Every row gives one point. Before rounding, the points of a table are all equally far from one centre. They may lie mostly on one side of it. Where is the centre, to within rounding?

Points:
[[-6.2, 2.4],
[-5.2, 3.7],
[-7.0, 0.0],
[-6.9, 0.4],
[-5.9, 2.9],
[-2.4, 5.4],
[-6.7, 1.2],
[-1.2, 5.6],
[-6.7, 1.2]]
Centre: [-0.5, -0.8]

Points:
[[0.8, 4.3, 3.5, 8.4, -1.7, 4.7, -1.8, -1.8, -8.3],
[1.7, 5.9, 5.7, 6.5, -4.4, 2.3, -3.9, -0.5, -8.5],
[-2.9, 3.6, -0.2, 4.4, 0.6, 3.1, -4.1, -1.2, -9.4],
[2.0, 7.8, 2.9, 5.7, -0.5, 5.0, 0.0, -1.0, -6.3],
[-0.3, 7.4, 2.1, 7.6, -2.2, 1.8, -1.8, 0.1, -7.8],
[-1.9, 2.9, 2.1, 6.3, -6.6, 2.5, -2.0, -1.3, -8.6],
[0.6, 6.7, 6.9, 7.1, -0.8, 1.9, -2.9, 1.8, -4.8],
[-2.9, 2.7, 6.5, 9.1, -2.3, 1.7, -1.9, -3.4, -4.2],
[2.5, 5.8, 3.9, 4.6, -3.8, 3.7, -6.7, 2.9, -4.1],
[-0.4, 5.0, 1.8, 8.7, -0.5, 1.0, -3.0, 2.7, -7.4],
[-1.5, 4.7, 4.8, 5.9, -4.1, 4.7, -1.9, 1.0, -6.5],
[-1.0, 6.0, 3.1, 6.1, -5.1, 0.8, 1.5, -4.8, -7.3]]
Centre: [2.3, 1.2, 2.2, 2.8, -1.2, -0.6, -2.0, -1.9, -3.6]

Points:
[[2.0, 2.2, 1.7, -4.6, 5.8, 8.3, 5.5, -1.5, 0.0, 2.5, -2.6, -0.2, 0.8, -7.8, -6.3, 0.6, -2.6, -0.9],
[-0.6, 5.6, 4.4, -6.5, 6.9, 6.7, 5.2, -3.3, 2.2, 1.4, -2.3, -1.2, 2.2, -7.8, -4.0, -0.8, -2.1, 0.9],
[2.7, 7.3, 2.1, -7.2, 7.1, 5.2, 3.1, -1.8, -2.9, 5.9, 0.1, -1.3, 3.6, -3.0, -5.5, -3.3, 4.0, 2.4],
[2.8, 5.6, 6.2, -0.2, 7.5, 7.7, 5.4, -0.6, 3.6, 7.2, -1.4, -3.0, -2.4, -5.7, -8.7, 0.4, 2.1, -1.7],
[-1.5, 2.8, 3.4, -5.7, 3.8, 8.2, 2.0, -3.6, -4.9, 3.7, -1.2, -0.5, -1.4, -6.8, -5.4, 2.5, -2.2, 1.0],
[2.2, 3.3, 5.5, 0.9, 5.6, 9.1, 9.7, -3.2, -0.5, 4.7, -3.5, -0.8, -0.6, -5.0, -6.6, -2.1, 1.4, -0.9],
[4.4, 1.7, 4.0, -4.7, 5.7, 6.5, 7.2, -0.8, 1.3, 6.2, 0.2, -3.1, -1.6, -8.4, -6.1, -2.0, 0.5, -0.2],
[0.5, 1.4, 4.9, -5.1, 6.0, 6.2, 5.4, -1.7, -2.1, 7.8, -4.8, -3.5, 1.3, -7.7, -6.0, -3.3, -1.5, 0.7],
[1.6, 5.3, 0.8, 0.6, 3.4, 6.1, 7.8, -1.5, 3.2, 7.6, -1.4, -2.4, 0.1, -9.5, -2.0, -6.8, 1.6, 1.8],
[2.1, 0.4, 3.8, -6.7, 6.5, 2.6, 3.1, -3.1, 0.2, 6.2, -7.3, 0.3, -1.6, -3.2, -7.4, -5.9, -0.9, -0.5],
[2.1, 3.5, 4.6, -0.2, 12.4, 7.1, 4.2, -2.4, 0.5, 3.6, -2.7, -1.4, -1.4, -5.7, -11.0, 0.0, 0.9, 4.1],
[2.9, 3.8, 4.1, -3.5, 7.8, 7.0, 4.7, 0.0, -0.8, 4.9, -1.6, -2.9, -1.8, -5.3, -11.5, -4.3, 1.4, 0.7],
[-5.0, 2.8, 1.0, -2.2, 12.8, 6.7, 5.2, -0.7, 0.3, 2.6, -0.7, 0.0, -3.5, -5.2, -6.7, -1.7, -1.7, -1.5],
[0.3, 1.4, 2.8, -5.7, 6.7, 5.8, 3.5, -1.8, 0.2, 4.4, -6.5, 1.8, 0.3, -8.0, -5.1, -4.1, -1.9, -0.4],
[2.4, 7.6, 5.4, -2.1, 5.3, 4.6, 6.3, 1.1, 1.2, 6.9, -4.5, 1.5, 1.1, -5.9, -9.4, 1.0, 1.4, 0.1],
[1.2, 3.5, 0.2, -2.5, 7.7, 7.3, 7.8, -1.3, 4.1, 6.1, -3.4, 1.1, -0.5, -7.4, -6.1, -2.6, 0.3, -1.1],
[3.2, 4.2, 5.9, -6.6, 7.5, 5.9, 4.4, 1.5, 0.8, 6.5, -1.4, -1.5, -2.4, -5.0, -7.5, 1.2, 0.1, 0.6],
[1.3, 6.0, 4.4, -4.2, 6.1, 2.6, 5.3, -4.9, -1.2, 5.6, 3.0, -1.3, 3.8, -9.8, -5.9, 0.7, -1.5, -0.3],
[-2.7, 2.1, -0.8, -4.1, 6.7, 7.5, 6.3, 1.3, 3.4, 1.3, -3.0, -2.6, -0.7, -6.5, -6.6, -0.8, -0.4, -2.1],
[3.2, 4.4, 3.5, -3.8, 8.9, -1.0, 8.1, 0.2, 1.9, 4.8, -1.4, 0.2, -3.5, -10.9, -7.3, -2.4, 0.5, -0.7],
[4.8, 1.7, 7.3, -4.6, 6.0, 5.5, 3.4, -4.5, 2.2, 3.9, -2.4, -4.9, -4.5, -6.2, -3.1, -2.4, -4.1, 2.4],
[0.2, 4.2, 4.1, -6.5, 8.0, 7.2, 5.4, -2.6, -1.7, 3.4, -3.3, -0.8, 1.9, -6.4, -4.5, -0.7, -1.4, -2.2]]
Centre: [-0.2, 3.9, 1.5, 1.3, 5.4, -0.3, 2.3, -2.6, -0.5, 3.3, -2.0, -2.7, -2.1, -3.3, -3.4, -0.6, 1.4, 1.8]

Points:
[[-6.5, 6.4, -3.3, -4.1, -1.4, -2.0, 3.9, 5.0, -0.6, -1.0, -3.7, -6.2, 2.7, 1.3, -0.7, -9.8, -0.1, -2.5, -11.5, -2.4, -0.2, -1.2, 5.4, 0.3],
[-3.9, 3.5, 2.8, -3.9, -3.1, 1.4, 4.2, 3.0, 0.2, 5.0, -7.4, -4.1, -3.2, -2.6, -0.7, -8.5, 4.4, -7.5, -10.8, 0.4, -3.3, 3.6, 3.6, -0.8],
[-7.2, 5.6, -4.3, -0.3, 4.6, -0.8, 0.7, 10.2, -0.8, 3.0, -1.7, -4.5, -3.9, 0.1, -0.8, -8.8, -1.1, -0.1, -11.7, 1.0, -2.2, -1.0, -2.9, 1.9],
[-2.3, 7.7, 0.3, 1.5, 3.2, -5.1, 4.0, 2.9, 4.6, 4.0, -4.4, -1.4, -1.3, 0.5, -0.4, -8.1, -4.0, -0.2, -12.2, 0.6, -1.7, -0.2, 0.2, -2.5],
[-0.9, 5.4, -5.2, -1.9, -2.5, 1.2, 3.7, 4.2, -2.7, 6.4, -2.9, 1.7, 1.5, 4.3, 2.0, -2.6, -7.1, -7.6, -14.6, -4.0, -1.6, 3.3, -1.9, 4.5],
[-9.3, 4.0, 0.5, -5.8, 0.4, 3.9, 5.0, 2.2, -1.5, 7.0, -3.6, 3.1, -1.4, 1.9, -3.8, -10.1, -1.0, -4.8, -9.7, -3.0, -3.1, 1.1, 4.7, 1.8],
[-6.1, 4.6, -3.0, -0.3, -0.1, -2.0, 3.2, 2.9, -1.2, 1.4, 0.0, 1.9, 1.2, -2.7, -3.5, -8.1, 2.8, -4.0, -14.8, -5.7, -0.7, -0.4, 6.2, -1.5],
[-4.0, 4.3, -3.5, -4.4, -1.1, -6.0, 0.3, 8.0, 1.4, 2.8, 0.9, -2.5, 2.5, 1.4, -2.0, -5.9, -4.5, -2.2, -4.8, -0.6, -5.0, -1.5, -3.2, -1.2],
[-4.5, 4.6, 1.5, -2.0, -4.1, -4.8, -1.3, 6.7, 1.4, 4.8, -4.4, 0.6, -0.5, 0.9, -2.2, -5.4, 1.8, -1.7, -11.8, -3.7, -3.7, 2.6, 3.4, -6.2],
[-4.2, 7.6, -2.6, 4.0, 3.1, 2.2, 4.7, 5.8, 0.9, 5.3, -1.8, 0.1, -1.7, 4.4, -3.9, -6.6, -4.1, -4.6, -7.0, -0.9, -2.1, 3.0, -5.0, -3.6],
[-9.8, 2.9, -1.5, -0.6, -0.2, -0.8, 4.7, -2.6, 0.5, 8.9, 1.4, -1.2, 0.6, 0.4, -5.0, -5.7, 4.7, -0.8, -10.6, -2.6, -4.1, -1.5, 0.0, -3.2],
[-2.1, 4.3, -0.1, 2.5, -1.0, -2.4, 3.9, 3.5, 1.3, 4.8, 1.1, 4.0, 0.4, 3.7, -5.1, -3.4, -4.5, -4.4, -13.9, -5.9, -1.2, 4.4, -0.7, -1.1],
[-8.3, 4.3, -4.9, -1.9, 2.8, -2.3, -2.1, 3.5, -0.2, 2.2, -2.3, 0.7, 4.4, -3.4, -1.4, -1.8, 6.9, -2.9, -13.0, -4.4, -2.8, 4.8, -1.8, 0.1],
[-2.4, 3.8, -1.7, 2.1, 2.0, 1.5, 3.5, -2.3, -1.3, 7.6, 4.0, 0.7, 1.2, -4.2, -3.2, -7.3, 2.0, 1.9, -12.9, -5.5, 2.7, 1.8, -5.4, 3.4],
[-7.1, 3.9, -4.2, -3.4, 4.7, -0.6, 2.9, 0.0, 0.3, 6.6, -2.4, -0.9, -2.9, 2.2, -6.4, -7.0, 6.9, -1.3, -14.6, -0.5, 0.7, 3.2, -3.3, 1.5],
[-10.1, 6.2, 0.2, -7.5, -3.3, 2.6, 0.3, 3.4, -1.6, 2.1, 0.0, 2.2, -3.2, -1.7, 1.1, -6.1, 2.8, -2.8, -14.9, 0.0, -4.8, 2.4, 0.6, 0.2],
[-4.5, 10.6, -0.2, -4.4, -4.9, -1.0, 3.2, -3.0, 2.5, 7.8, -1.6, -4.2, -0.2, 0.9, 1.3, -5.2, -1.6, -2.9, -4.7, -1.2, -4.3, 1.4, 1.2, 1.7],
[-3.8, 3.1, 1.5, 0.7, 1.2, 0.9, 1.0, 4.3, 0.2, -0.8, -0.4, 1.8, 0.3, -0.4, -4.4, -11.2, 0.0, -1.2, -16.4, -2.7, -2.4, 3.9, -4.5, 1.3],
[-8.4, 7.0, -1.4, -0.7, -3.1, 1.0, 2.3, 1.7, 4.9, 7.0, 4.7, -0.3, 1.1, -1.6, -1.3, -6.4, 0.8, -3.5, -10.7, -2.5, -0.2, 0.2, 0.3, -3.3],
[-4.3, 4.8, -1.1, -6.5, 3.7, -1.9, 2.5, 4.2, 2.4, 4.1, 1.5, -2.6, -2.4, 1.3, -2.5, -3.9, 4.4, -4.7, -14.1, -3.6, -4.7, 3.1, 2.9, -0.5],
[-12.7, 0.6, -3.2, -2.3, 2.7, -4.5, 0.5, -0.4, -3.1, 0.3, -5.8, -1.6, -1.7, 0.8, -0.4, -1.4, 0.7, -0.7, -13.4, 0.3, -3.5, 3.2, -1.2, -1.5],
[-5.7, 1.7, -1.2, 0.5, -3.0, -1.2, 1.7, 2.4, 4.0, 9.8, 4.1, -1.0, 4.0, 5.3, -1.6, -6.1, 0.5, -4.8, -13.8, -1.7, -2.9, 0.5, -0.2, -1.0],
[-5.9, 4.7, -3.6, -5.6, -2.4, 1.5, 1.2, -0.9, -6.6, 0.5, -2.6, -4.0, -0.4, 3.3, -5.1, -5.8, 4.0, 0.0, -13.4, -1.9, -4.2, 3.2, 5.7, -2.6],
[-11.2, 1.1, -0.6, 0.7, 0.8, -1.8, 1.8, 5.4, -2.2, 6.8, -4.3, -1.6, -1.9, 0.6, -2.7, -6.8, 3.4, -1.5, -12.5, -0.4, -1.2, 1.3, 1.0, -6.9],
[-2.5, 4.5, -3.0, -2.0, -1.1, 2.7, 1.7, 1.4, -4.0, 5.5, 0.0, -3.1, 5.0, 4.7, 0.0, -3.0, -2.8, -4.4, -13.3, -4.5, -2.6, 4.1, 0.0, -8.1],
[-0.4, 7.4, -0.8, -0.9, -0.3, -2.7, 0.6, 2.4, -4.5, 7.7, 1.9, 1.8, 4.7, -5.0, -5.2, -5.9, -1.0, -3.8, -12.0, -2.2, 2.9, 2.0, 3.1, 0.8],
[-5.3, 0.3, -4.8, -2.1, -0.9, -5.8, 0.6, 2.0, 2.6, 2.4, -3.5, 0.0, 2.8, 1.0, -4.2, -9.0, -2.5, -2.6, -7.8, -5.6, -0.7, 4.0, 3.8, -1.6],
[-0.2, 2.7, -4.8, -1.8, -3.8, 3.4, 2.6, 6.3, 3.2, 5.4, -3.1, -3.7, -0.7, 0.6, -1.9, -9.8, -0.1, -4.4, -13.5, 1.8, -5.1, 2.5, -1.3, -3.3],
[-7.2, 3.5, -2.2, -2.2, 1.6, -3.2, -1.3, 4.4, -2.9, 3.5, -0.9, -1.2, 0.5, -0.3, -3.6, -4.3, -0.5, -1.3, -18.3, -2.7, -2.4, -0.9, 0.8, -3.7],
[-8.5, 2.5, -1.7, -1.3, -3.7, 1.0, 2.8, 3.3, 4.0, 1.8, 3.7, -2.7, -1.6, 4.5, -3.4, -6.1, 0.9, -5.0, -8.7, -1.2, -3.8, 6.1, 2.9, -2.3]]
Centre: [-1.7, 1.4, -1.2, -0.9, -0.4, 1.9, 1.2, 1.9, -2.4, 3.0, -2.2, 0.8, -0.1, 2.2, 1.2, -2.8, 1.8, -0.6, -7.3, 0.4, 0.6, 0.3, -0.1, 1.7]

Points:
[[-7.6, 1.5, 8.0, 3.3, -5.2, -7.1, -2.7, -1.1, -1.4, -1.2, -2.8, 3.1, -7.5, 1.5, -0.3, -2.4, 5.0, 7.9, -0.5, -9.3, 1.5, -3.2, -2.7, -1.8],
[-1.7, -3.3, 3.4, 6.1, -9.9, -8.7, -0.4, 0.3, -0.9, -1.5, -2.0, 5.6, -7.9, 0.8, -2.2, -3.6, 3.6, 3.1, 1.4, -6.5, 5.4, -7.6, -1.7, -4.7],
[-0.6, 2.5, 4.5, 6.7, -6.9, -7.5, -1.8, 1.5, -1.6, 0.6, 4.0, 2.1, -9.0, 2.4, -4.3, 2.6, 2.4, 6.4, 6.4, -4.1, 2.9, -6.1, 1.3, -1.6],
[-3.9, -2.3, 0.2, 6.5, -6.0, -13.4, -0.1, -0.3, -2.1, -2.1, 3.3, 2.8, -8.6, 4.2, -1.8, -2.2, -1.0, 5.8, -0.5, -6.8, 1.6, -7.4, 1.0, -0.5],
[-2.1, -3.4, 4.9, 6.0, -9.6, -9.3, -0.1, 1.2, 1.5, 1.4, 4.0, 0.9, -7.9, 3.0, -6.2, 0.7, 3.1, 5.7, 4.4, -1.0, 1.1, -5.2, -5.1, -0.1],
[-3.2, -0.4, 2.6, 5.3, -5.3, -10.9, -2.8, 0.0, -0.6, -1.2, -1.2, 1.1, -7.4, 1.6, 1.0, 3.8, 3.1, 5.6, -2.6, -9.1, -1.3, -2.2, -4.4, 1.3],
[-3.7, -2.2, 6.6, 2.9, -9.9, -4.4, -1.7, 1.1, -3.5, -3.8, 2.8, 2.9, -11.4, -3.2, -5.2, -3.5, 3.5, 7.8, -0.3, -3.9, 1.5, -3.8, -3.8, -0.4],
[-2.8, -1.9, 1.1, 2.6, -3.7, -10.2, -2.0, -0.8, -2.4, 2.7, 1.2, 2.8, -9.6, 1.7, -9.3, -0.1, 3.6, 1.6, 0.8, -4.9, 5.3, -5.7, 1.1, 4.9],
[-2.8, 0.4, 2.4, 7.7, -7.6, -6.7, -0.7, 5.2, 1.0, 2.0, 1.3, 1.9, -9.2, 2.1, -7.8, 1.7, 3.0, 2.0, 4.1, -4.5, 2.3, -4.9, -7.6, 1.9],
[-6.4, -1.9, 2.8, 4.7, -7.4, -5.5, -1.6, 1.8, 4.1, -0.2, -0.6, 3.7, -10.4, 1.4, -3.4, -0.4, 2.3, 7.5, 5.8, -8.9, -0.5, -8.2, -3.1, 1.1],
[-4.0, -0.5, 5.1, 6.9, -6.2, -11.8, 0.9, 2.8, 2.9, 1.3, 1.1, -0.5, -1.4, 0.1, -3.8, 0.1, 4.6, 4.9, 2.9, -5.2, 4.0, -3.7, -0.9, -0.1],
[-7.0, -1.3, -0.6, 4.5, -6.3, -9.2, 1.9, 0.8, -2.6, -1.1, -0.9, 7.2, -6.5, -4.8, -2.7, 0.4, -1.1, 5.6, 0.5, -3.4, 1.8, -3.3, -5.5, 2.2],
[0.0, 1.9, 3.4, 5.2, -7.1, -4.3, 0.1, -0.7, -1.3, 4.9, 5.8, 4.9, -8.3, -0.6, 0.5, -2.8, 3.3, 5.8, 3.1, -7.4, 0.6, -8.3, -3.4, -0.3],
[-2.5, -2.4, 1.2, 6.7, -8.0, -6.1, -2.3, -1.7, -6.1, -1.0, 1.3, -1.0, -9.7, 2.8, -5.1, 2.3, 5.6, 4.0, 4.5, -6.7, 5.7, -2.5, -4.2, -1.2],
[-7.4, 4.3, 5.7, 3.9, -7.1, -0.1, 0.0, 2.6, -0.3, 1.6, -0.2, 3.2, -5.0, -0.4, -5.5, 4.3, 4.9, 4.3, 4.7, -5.9, 0.3, -1.8, -2.8, 0.3],
[-0.6, -3.5, 2.3, 8.0, -8.8, -5.1, -3.6, -1.8, -2.3, 1.9, 0.5, 6.1, -6.0, 0.3, -4.9, 2.6, 4.5, 4.0, 2.9, -5.5, 1.4, -4.5, 2.7, -0.5],
[-1.6, -0.9, 3.3, 8.2, -5.6, -3.9, 0.5, -0.7, -4.4, -3.5, 5.5, 0.1, -9.3, 2.4, -0.7, 5.0, 7.8, 7.2, 0.3, -5.4, 2.0, -1.8, -3.0, -0.9],
[-0.4, 0.1, 3.6, 4.2, -6.4, -8.0, -0.5, 0.4, -1.2, 6.5, 4.0, 0.9, -7.0, -2.4, 0.2, 1.5, 4.9, 5.8, 2.5, -5.0, 2.2, -6.1, -0.4, -1.2],
[-3.2, 3.1, 1.0, 4.5, -6.5, -4.5, -1.5, -3.3, -3.9, 2.2, -3.6, 6.0, -8.2, 3.6, -4.8, -2.2, 3.9, 1.7, 3.3, -2.9, 5.6, -1.5, 1.2, 0.2],
[-5.3, -2.0, 8.3, 3.6, -8.0, -5.3, -1.9, -3.6, -2.0, 0.7, 0.6, 3.6, -11.5, 1.3, -5.8, -1.8, 4.0, 6.4, 1.6, -5.3, 4.9, -5.1, 1.6, -1.7],
[-1.7, -0.3, 2.4, 5.5, -8.9, -7.4, -5.7, 1.6, 1.8, -1.8, 1.4, 4.7, -8.7, -1.6, -0.4, 5.2, 3.3, 1.2, 0.2, -4.2, 6.0, -2.0, 0.5, -0.7],
[-2.9, -3.6, 3.9, 2.9, -9.7, -2.4, -1.6, 0.3, 1.7, 0.4, -1.7, 3.1, -5.5, 0.7, -0.4, 2.4, 4.6, 4.5, 7.9, -8.0, 5.4, -7.5, -3.0, -0.3],
[-1.9, 1.7, 10.3, 7.1, -2.0, -9.4, -4.6, 3.6, -4.1, 1.5, 1.1, 1.4, -7.3, 3.9, 0.4, 3.0, 2.2, 1.2, 3.6, -5.6, 3.0, -6.1, 1.0, -1.2],
[-6.0, -1.1, 7.8, 7.0, -6.8, -7.3, -3.3, -1.2, 1.2, 0.7, 0.5, 2.4, -6.9, -1.4, -1.9, -0.9, 3.2, 8.9, 6.6, -6.9, 0.6, -4.3, -2.4, -0.8],
[-3.9, -0.3, 2.6, 2.2, -9.2, -3.6, -5.3, -2.5, 0.6, -2.2, 1.4, 3.8, -12.1, 2.0, 3.0, -2.1, 2.7, 4.8, 5.9, -3.7, 3.5, -5.0, 1.8, 2.6],
[-1.1, 0.6, 2.4, 3.9, -7.1, -2.6, -0.6, 4.2, 0.4, -1.2, 0.7, 3.2, -10.0, 0.9, -4.9, -1.5, 5.8, 7.4, 4.7, -4.6, 3.0, -5.0, -2.5, 5.5],
[-2.2, 4.6, 3.6, 7.9, -5.0, -8.5, -4.8, 0.0, -4.1, -3.0, 1.5, 5.0, -4.6, -0.5, -5.2, -1.1, 3.4, 6.2, 0.4, -6.1, -1.8, -3.0, -0.8, 0.0],
[-1.4, 0.7, 5.7, 9.0, -6.4, -5.9, -4.3, 4.1, -0.1, 2.6, 0.0, 2.3, -5.6, -2.8, -3.4, -0.2, 1.2, 2.9, 8.4, -3.2, 1.8, -4.6, 2.0, 1.4],
[0.8, -0.1, 5.6, 5.4, -8.0, -4.9, -0.8, 4.4, -0.4, 1.0, 4.8, 0.8, -9.7, 5.6, -7.0, -3.2, 3.4, 3.0, 3.7, -7.5, 2.5, -1.4, 1.0, -4.2],
[-5.0, -0.6, 4.0, 5.3, -3.6, -4.9, -3.4, 0.7, -5.3, -3.1, -1.8, 2.7, -9.2, 0.6, -4.2, -1.3, 6.4, 5.0, 7.7, -10.4, 3.7, -7.7, -1.4, 0.6]]
Centre: [-3.8, -3.0, 2.9, 3.1, 0.6, -1.7, -1.0, -0.5, 0.3, -2.8, 2.6, 0.5, -5.4, 1.1, -2.0, -1.8, -0.3, -0.5, 1.2, -3.4, 1.2, -4.1, -2.4, -1.5]
